Each row is a point. To make a cloud, some directions were put in groups of two or more. Within a group, all points are equally far from the middle, so they leave a hole (a ring in 2 directions, a hollow ball in 3). The other directions are filled evenly. Then the cloud was stretched, turned, moved and blurred a little. How many holes are there, and how many directions does each take, smallest first?

Cloud (22 x 3):
[[ 0.1 -3.2  5.1]
 [-2.2  1.9  3.6]
 [ 2.2 -2.8 -4.0]
 [-1.0 -7.5 -0.6]
 [-2.4 -7.5  1.3]
 [-0.8  2.3 -4.4]
 [-4.2 -6.2  3.2]
 [-1.1 -2.0 -6.0]
 [-0.9 -7.2  2.2]
 [ 2.9 -5.0  0.6]
 [-0.4  0.7 -5.4]
 [-7.0 -2.3 -3.5]
 [ 2.2  1.3  1.1]
 [-4.7 -1.5 -5.6]
 [-2.9 -4.4 -5.3]
 [-3.5 -4.8  4.7]
 [ 1.3 -1.3 -5.0]
 [-5.3  1.6 -4.2]
 [-6.3 -5.5  1.2]
 [-2.0 -4.8  5.0]
 [-3.9  3.6 -0.9]
 [-1.4 -0.4  5.1]]
Holes: 1 (3)

Cloud (30 x 4):
[[-5.1  4.5 -1.0  2.0]
 [-0.2 -1.9 -0.6 -4.7]
 [ 4.4  2.1  2.2  6.9]
 [-2.9  7.6 -0.6 -6.7]
 [-1.3 -0.3  2.5 -1.2]
 [-3.7  5.0  4.8 -1.8]
 [-3.1 -1.3  0.7  7.0]
 [ 3.3  1.6  1.8 -3.7]
 [-4.6 -1.9 -4.4  7.4]
 [ 5.1 -0.6  2.1 -1.5]
 [-3.3  6.5 -3.4  1.8]
 [ 2.2  2.5 -4.6 -0.3]
 [-0.8  0.7 -2.9  7.7]
 [-0.5 -4.1 -4.6  2.7]
 [ 1.8 -4.6  7.1  1.9]
 [-0.5 -2.8  0.8  1.4]
 [ 4.0  3.0  3.9 -1.4]
 [ 5.7  3.1  7.7  1.2]
 [-5.2  3.4 -5.2  3.0]
 [ 4.9 -5.3  0.7  2.1]
 [ 2.8  6.1  4.2 -3.0]
 [-1.4  8.1 -5.3 -0.1]
 [ 3.4 -0.9  3.0  2.1]
 [-2.5 -1.2  0.0 11.4]
 [-1.2 -1.3  0.5  4.3]
 [-1.9  1.4  1.5  5.7]
 [-4.3 -1.8  6.4  1.4]
 [ 1.9  0.4 -2.6  5.5]
 [ 3.4  0.8  1.1 -4.2]
 [-2.0  5.5  4.5  5.2]]
Holes: 0

Cloud (89 x 8):
[[-2.1 -6.5  5.7 -3.8  3.4 -1.6  2.9 -0.2]
 [-1.2  1.8  0.8 -6.3  4.9  0.0  0.8 -5.0]
 [ 5.2 -0.9  5.2  3.4  5.7 -2.3  5.8  2.5]
 [-5.5 -5.2 -2.1  2.6 -1.1 -1.9  3.7 -2.1]
 [ 3.9  4.8 -0.5 -3.8  1.6 -0.7 -0.1 -6.0]
 [ 7.5  1.7  1.4 -5.8 -2.2 -3.2 -0.4  1.8]
 [-1.4 -5.7  2.7 -0.9  6.9 -3.9 -3.2  4.2]
 [ 3.6 -0.9 -3.3  3.5 -3.3 -6.8  0.0  0.1]
 [-0.5 -4.6 -1.7 -1.8 -7.8  1.3  1.5  1.5]
 [-0.6  3.4  0.2 -6.5  1.0 -2.8  2.5 -4.2]
 [ 7.7 -0.7  3.9 -3.2 -3.7  1.4 -0.9  3.6]
 [ 0.8 -7.3  7.5 -0.5 -1.6 -0.1  2.2  3.5]
 [ 3.7 -2.5  1.4  1.7  9.3 -2.8 -3.4  4.6]
 [ 3.6 -1.8  5.9 -0.8  4.5  1.3 -3.7  7.5]
 [-0.8 -3.3  8.5  2.6  0.7  5.6  3.3  0.8]
 [ 0.5 -0.3  3.0 -1.1  0.5 -3.6 -5.7  8.0]
 [ 4.8 -5.4 -5.3 -1.4  0.1  2.8 -4.2 -4.4]
 [-1.4 -4.7  4.5  2.5  2.9  1.4 -1.0  7.7]
 [ 1.0 -2.3 -4.0 -0.7 -2.9  2.6 -7.1 -0.9]
 [ 3.1 -2.7 -5.7  0.4 -1.5 -3.8 -5.5 -1.7]
 [ 5.1 -1.4 -2.2 -4.1  1.9  6.0 -4.3  1.5]
 [ 2.2 -7.9  3.0 -2.6  3.7  4.7  3.1  2.0]
 [-0.9 -2.1 -3.0  1.6 -1.4 -1.0  9.6 -3.2]
 [-2.5  0.7  0.5  7.2 -4.4  3.5  1.6 -1.6]
 [ 4.7 -0.4 -5.8  3.6  5.9  2.4  3.9  2.0]
 [ 4.2  7.0 -0.2 -3.4 -1.8  0.9  1.9 -0.9]
 [ 4.4 -1.3  1.4  3.0  9.8 -4.6 -1.7 -1.0]
 [-5.2 -0.8 -2.6 -2.3  2.1 -0.2  5.6  2.6]
 [ 5.2 -5.3 -1.0 -4.3  3.0  1.3  4.2  4.7]
 [ 3.9 -0.2  1.7  0.7 -0.2  1.8 10.6 -0.5]
 [-1.1  5.6  3.8  3.8  6.7  1.6 -1.4  2.4]
 [ 4.6 -6.5  3.7  0.1  6.2 -4.4  0.9  2.8]
 [-0.5  4.2  7.8 -3.8 -2.7 -1.0  1.4  0.0]
 [-1.6 -1.9  0.1  1.7 -6.3  0.6 -5.0  2.9]
 [ 3.0 -2.3  6.4 -2.8 -3.3  3.7 -5.4  0.1]
 [ 6.4  4.8 -2.8 -5.3  2.5 -1.6 -0.7 -0.5]
 [ 1.7 -4.7  2.8 -1.0  5.8 -6.1 -2.4  5.1]
 [ 5.3 -0.7 -3.4  7.6 -1.2  2.6  3.3  1.6]
 [ 6.3 -2.9  4.5  1.9  0.0 -5.5  5.1 -2.4]
 [-1.5  1.1  9.2  3.1 -4.1  1.9 -0.6 -0.5]
 [-0.9  0.1  3.6  3.2  9.5 -2.7  1.6 -2.4]
 [ 2.8  1.7  1.6  9.0 -3.0 -1.0  0.5 -2.1]
 [ 0.7  6.0 -0.8  3.2  5.3 -2.5 -4.4 -1.4]
 [-3.6 -7.1  2.8  5.0 -1.4  0.1  1.6  2.9]
 [ 2.3 -8.2 -3.6  5.4  1.8 -2.2 -2.5 -1.6]
 [ 8.7 -4.6 -1.3  0.1  2.0  3.8 -1.5 -4.8]
 [-1.6 -0.3  2.1 -8.8 -2.3 -0.7 -0.4  0.9]
 [ 5.6 -3.2 -2.1 -5.0  6.2  3.5 -3.4 -0.2]
 [ 1.2  1.9  2.2 -1.7 -5.6  0.1  7.9 -1.6]
 [-1.9 -1.7  7.4 -4.8 -3.5 -2.7  0.1 -1.0]
 [ 2.5 -7.8 -3.5 -0.1 -6.1  0.8  1.3 -1.5]
 [ 5.9 -2.9  4.1  6.2 -2.3 -4.8  1.0  0.0]
 [-3.7 -3.6 -0.1  4.7 -0.3  5.8  1.8  4.0]
 [ 5.6  2.3  1.2  8.0  0.1  1.5 -3.2  1.6]
 [ 2.6  1.7 -3.2  1.4 -3.7 -3.2  8.1  1.0]
 [ 7.9 -2.1  5.3  2.0  3.9  4.2 -2.6  3.2]
 [-2.9 -0.7  2.3  6.9  7.2  2.6  1.9 -0.5]
 [-3.4  1.4  6.7 -2.0  1.4 -5.9  0.0 -1.6]
 [ 3.2  1.9 -1.6 -0.5 -2.3 -0.9  9.8  1.5]
 [ 0.9 -5.0  0.8  5.8  2.6  5.5 -5.2  3.2]
 [ 4.3  6.3  6.1  2.9  0.1 -2.2 -1.1  3.5]
 [ 7.5 -1.8  1.5  0.9 -3.8 -1.2  7.2 -2.6]
 [ 6.8  3.3 -1.2 -0.6 -2.5  1.9  5.6  3.2]
 [-2.9  2.9  1.7  5.9  3.4  3.9  2.6  3.8]
 [-4.2 -3.7 -1.4 -0.7  0.9 -3.7 -6.2 -1.0]
 [ 7.1  5.1  0.1 -4.6 -1.2 -1.1  0.3  0.3]
 [ 2.9  4.1 -2.6  3.3  0.6 -1.5  4.3  6.2]
 [-2.3 -8.3 -1.4  4.6 -3.2  1.1  1.1  0.8]
 [-0.9  4.7  3.9 -7.1  0.9 -0.9  1.0 -1.3]
 [ 2.8 -7.2  0.7 -0.9 -3.2  6.2 -0.9 -4.1]
 [ 4.8  0.6 -6.5 -3.6  6.0 -3.3  1.5 -1.0]
 [ 7.6 -3.5  2.6  2.4 -0.4 -1.4  5.0 -5.7]
 [-3.4 -2.4 -2.2 -5.8 -2.3 -1.9  0.4 -3.9]
 [-5.9 -2.3  2.4 -0.2  7.1 -2.6 -2.0  2.0]
 [ 2.9  3.5 -6.0  0.6  3.6 -3.9 -2.7 -2.6]
 [-4.4  5.0  4.6 -0.1  4.9 -1.1 -2.7  3.6]
 [ 4.4  6.8 -3.5 -1.0 -0.9  0.4  1.0  2.2]
 [-2.5 -5.1  6.7  5.6  0.9  1.1  2.8 -3.1]
 [-1.2 -3.0  0.2 -1.1 -4.7  6.4  4.2  2.9]
 [ 1.3  1.8  4.5  5.7  0.3 -2.5 -2.1 -5.9]
 [-4.9  0.2  4.0  0.5 -2.0 -3.6 -5.2 -0.7]
 [ 3.5 -5.4  5.5 -1.2  0.3  6.6  0.8  3.6]
 [ 0.9 -6.4  4.6 -1.2  6.1  5.8 -2.7 -2.6]
 [-0.1 -5.5 -1.1  5.1  4.2  5.1 -5.6  1.8]
 [ 7.7 -3.5 -4.2  3.6 -0.1  3.5  4.3 -4.5]
 [ 4.4 -9.1  2.1 -2.1  5.8  1.5  1.3 -0.5]
 [-0.6 -0.1  8.0  4.2  1.7  6.1 -2.0 -2.6]
 [ 4.3 -3.5  0.6 -6.4 -1.7 -1.2  2.9  5.4]
 [ 7.0 -2.2  3.7  1.9  8.9  0.5  0.6  2.2]]
Holes: 3 (2, 2, 4)
